Rows are points. Any point is a mix of the corners, with weights that add up to 1. It lies inside the corners' shape when no weight is negative. Is each point inside? If not, which corners have a negative weight?
In the rows, 128 means zero.

Corners:
(1): [148, 103]
(2): [179, 100]
(3): [110, 168]
Points:
[175, 103] -> inside
[162, 116] -> inside
[116, 161] -> inside
[116, 159] -> inside
[114, 162] -> inside
[123, 127] -> outside (2)
[193,  74] -> outside (3)
[166,  90] -> outside (3)
[171,  97] -> outside (3)

Corners:
(1): [135, 144, 136, 121, 159,  98,  70,  50, 151]
(2): [ 61, 171, 125, 117, 189, 133,  61,  92, 146]
(3): [102, 127, 226, 123, 133, 103, 147,  90, 135]
(4): [139, 101, 155, 171,  68, 144, 188, 137, 117]
(5): [ 82,  99, 172, 144, 186, 182, 154, 125, 209]
(6): [120, 125, 171,  89, 167, 160, 175,  88, 146]
(7): [132, 105, 212,  94,  92, 136, 142, 124, 138]
(8): [165, 106, 223,  97, 168, 117, 180, 123, 107]
(9): [112, 193, 118, 105, 154,  66,  79, 102, 162]
(10): [ 99,  61, 144, 142,  73, 114, 174, 143, 124]
Points:
[ 93, 137, 183, 111, 191, 115, 154, 115, 152] -> outside (1, 4, 7)
[122, 116, 173, 111, 147, 133, 149, 105, 142] -> inside
[107, 133, 167, 123, 150, 122, 121, 111, 137] -> outside (6)
[145, 139, 170,  87, 153, 140, 137,  94, 136] -> outside (3, 5, 10)
[126,  94, 171, 129, 105, 119, 166, 124, 133] -> outside (2)
[127, 157, 168,  85, 187, 108, 104,  93, 154] -> outside (3, 4, 10)
[130, 108, 170, 140,  98, 135, 163, 125, 128] -> inside
[111, 126, 188, 120, 138, 116, 136,  94, 140] -> inside

Corners:
(1): [ 70, 155, 144,  75, 188, 143, 100, 132, 107,  86, 130, 128, 151,  87, 142,
 180, 115, 108, 125, 114]
(2): [ 68, 186, 109, 100,  98, 126, 106, 107, 116,  39, 130, 148, 114,  87,  80,
 181, 176, 137, 151, 108]
(3): [227, 139,  55, 101, 118,  98,  88, 115, 143,  94, 106, 128, 217, 123,  99,
  52, 141, 162,  86, 109]
(4): [184, 138, 109, 194, 101, 155,  85,  90, 141, 140,  85,  75,  91, 184, 144,
  40, 132, 164, 131, 136]
(5): [ 66, 148, 136, 126, 161, 164, 143,  63, 105, 102, 107,  90, 165,  79, 103,
 150, 133,  54, 130, 142]
(6): [ 64, 122, 110,  96, 147, 157, 158, 102, 122, 161, 111, 102, 175,  98, 130,
 188, 133, 118, 152,  80]
(7): [ 34, 105, 108, 115, 140, 115, 134, 140, 104, 105, 120, 143, 135,  74,  85,
 151, 111,  84, 140, 148]
(8): [193, 142, 139, 176, 134, 110, 152,  98, 169, 136,  42, 120, 125, 170, 130,
  43, 130, 184,  80, 143]
(9): [ 45, 194, 125,  56, 140, 145, 160, 112,  95, 102, 174, 118, 139, 117,  99,
 198,  88, 102, 128, 107]
(10): [203, 137, 110, 106,  95, 175, 117, 116, 135,  87,  96, 166, 196, 136, 152,
 115, 124, 114,  52, 110]
(11): [177, 200, 143, 223, 114, 125, 153, 180, 144, 142,  93,  89, 126, 179, 191,
  31, 121, 163, 193, 146]
(12): [221, 178, 115, 197, 107, 138, 113, 148,  89, 113,  91, 115, 126, 135, 127,
  90, 170, 188,  91, 142]
(13): [146, 150, 155, 210, 112, 206, 113, 134, 162, 141, 116, 108, 121, 167, 100,
   7, 160, 151, 115, 115]
(14): [213, 157, 139, 166,  98, 106, 132, 139, 131, 132,  87, 101,  68, 140, 142,
  60, 179, 109, 119,  95]
(15): [205, 156, 140, 122,  96,  88,  70, 144, 120, 170,  67, 171, 191, 132, 114,
  93, 155, 133, 115, 165]
(16): [ 40, 142, 148,  95, 139, 114, 140, 105, 108, 110, 193, 118, 146, 164, 154,
 143, 168, 100, 132, 110]
(17): [203, 166, 176, 189,  96, 127, 135, 167, 182, 135, 107,  28, 104, 179, 129,
  79, 142, 142, 116, 149]
(18): [197, 134, 107, 170, 160,  86,  84,  93, 151, 147, 114, 177, 199, 104, 134,
 156, 120, 109,  56, 137]
(19): [100, 162, 121,  54, 112, 181, 140,  85, 141, 130, 160, 108, 144,  52, 158,
 168, 116, 155, 137, 174]
(20): [ 92, 110, 163,  92, 122, 126, 142,  73, 108, 106, 161, 126, 170, 104, 132,
 129,  85, 127, 175, 102]
(21): [221, 133, 105, 124, 140, 153, 136, 135, 136, 100, 121, 184, 156, 153, 106,
  98, 164, 139, 140, 139]
Points:
[141, 155, 132, 163, 121, 125, 128, 133, 140, 104, 105, 103, 118, 141, 131,
  97, 118, 152, 114,  99] -> outside (5, 15, 16, 19, 21)
[121, 152, 130, 124, 126, 131, 127, 116, 124, 112, 133, 117, 146, 133, 132,
 120, 146, 125, 123, 125] -> inside
[115, 152, 128, 123, 129, 126, 123, 111, 123, 111, 136, 128, 148, 128, 128,
 133, 144, 122, 120, 122] -> inside
[144, 164, 149, 141, 114, 137, 149, 120, 133, 133, 120, 122, 143, 133, 135,
 125, 144, 123, 125, 129] -> outside (1, 3, 4, 7)
[166, 135, 126, 151, 126, 132, 118, 113, 140, 122,  92, 127, 158, 124, 124,
  93, 129, 146, 123, 139] -> outside (9, 14, 16)
[138, 145, 118, 118, 122, 134, 119, 116, 132, 116, 124, 138, 147, 126, 128,
 111, 133, 139, 131, 122] -> outside (5, 12, 17)
[146, 154, 127, 130, 121, 137, 129, 121, 129, 115, 116, 121, 145, 132, 129,
 113, 132, 124, 117, 124] -> inside
[130, 162, 126,  76, 131, 130, 112, 109, 114, 102, 138,  95, 138, 111, 127,
 160, 146, 128, 138, 119] -> outside (7, 8, 10, 11, 13, 18)

Corners:
(1): [ 96, 139,  96, 156, 115, 158,  46, 178, 165, 101, 130, 104,  87, 143, 165,
  90, 107, 154,  86,  98]
(2): [ 67, 203, 151, 179, 179,  95, 131, 130,  87, 191, 119,  63,  84, 176,  97,
 184, 154, 155, 175,  87]
(3): [145, 184, 168,  92,  43, 203,  91,  53, 184, 103, 120, 141, 138, 177, 100,
  68, 124,  53, 132, 124]
(4): [154, 145, 144, 165, 111, 154, 129, 172, 146, 114, 182,  94, 150, 178, 172,
 172, 124, 149, 191, 114]
(5): [158,  89, 165, 119,  95, 152,  57,  90, 117, 121, 107, 112,  43, 139, 160,
 144, 125, 142, 124, 101]
(6): [116, 109, 207, 164, 149, 170, 101,  76,  98,  97,  94,  73, 129, 126,  87,
 175,  85,  42, 114, 141]
(7): [149, 148,  92, 129,  90, 143, 153,  68, 129, 187, 107, 126, 174, 123,  79,
  94, 130,  89, 223, 149]
(8): [105, 146, 181, 121,  85, 147, 130, 157, 106, 134, 152, 129, 132, 130,  77,
 145, 173,  61, 120, 138]
(9): [ 82,  87,  57, 174, 168, 131, 108, 103,  85,  87, 168,  84, 144, 116, 106,
 172,  90, 139, 101, 136]
(10): [102, 166, 151, 159, 120, 139, 133, 143, 104, 122, 157, 144, 170, 107, 133,
 131, 151,  92, 117, 151]
(11): [122, 107,  92,  79,  73, 167, 141, 126, 152, 158, 160, 173, 160, 129, 166,
 118,  94, 108, 106, 139]
(12): [ 79,  84,  71, 165, 169, 110,  99,  94, 133, 137, 164, 105,  95, 173,  64,
  69, 127,  71, 136, 113]
(13): [157,  77, 104, 159,  91, 129, 108, 195, 180,  45,  88, 194, 114, 107, 147,
  73, 146, 146, 151, 169]
(14): [126, 187, 125, 144,  78,  93,  68,  76, 178, 133,  93,  99, 112, 175, 123,
  94, 118,  95, 181,  88]
(15): [164, 147,  58, 127, 144, 129, 100, 181, 103, 107, 148, 167, 169, 127, 192,
 120,  90, 181,  97,  93]
(16): [160, 138,  94, 151,  80, 205, 119, 191, 172,  73, 159, 147, 195, 135, 203,
 118, 127, 154, 112,  65]
(17): [175,  88,  71, 130, 156, 131, 149, 178, 126, 124, 155, 184, 124,  98,  77,
 136, 201,  87, 190, 139]
(18): [192,  89, 106, 131, 160, 153, 128, 108, 122, 131,  76, 156, 192, 117,  95,
 133, 178, 144, 167, 161]
(19): [190, 164, 192,  92, 154,  87, 115, 121,  99,  57, 137,  96, 109,  47, 144,
  87,  93, 145, 117,  96]
(20): [ 89, 209, 194,  93, 136,  66,  80, 156,  95, 171, 140, 141,  91,  77,  89,
 100,  95, 138, 135,  76]
(21): [135, 149, 178,  55,  38, 198, 129, 140, 113, 166, 109, 138, 141, 114, 166,
 121, 166, 117, 191, 122]
Points:
[163, 131, 112, 118, 107, 131,  97, 182, 148,  75, 146, 170, 134, 100, 165,
 100, 122, 151, 110, 115] -> outside (2, 6, 7, 12, 21)
[150, 146, 150, 123, 108, 144, 122, 134, 129, 123, 122, 140, 143, 120, 127,
 125, 137, 112, 152, 122] -> outside (1, 9, 12)
[146, 139, 130, 133, 115, 146, 115, 126, 133, 117, 128, 128, 143, 132, 127,
 119, 132, 122, 149, 123] -> inside
[132, 124, 120, 127, 115, 138,  99, 140, 134, 104, 129, 143, 128, 118, 128,
 107, 126, 114, 119, 121] -> outside (2, 4, 7)
[133, 116, 102, 126,  89, 158, 107, 138, 154, 151, 126, 140, 112, 168, 130,
 107, 159, 115, 169, 126] -> outside (6, 9, 10, 16, 19, 20)
[135, 136, 133, 143, 125, 132, 109, 118, 136, 115, 129, 118, 125, 129, 116,
 118, 124, 111, 150, 120] -> outside (8, 15, 21)
[114, 132, 119, 121,  71, 153,  82, 122, 150, 117, 123, 132, 122, 144, 134,
  95, 107,  97, 121, 112] -> outside (2, 4, 10, 17, 18, 19)
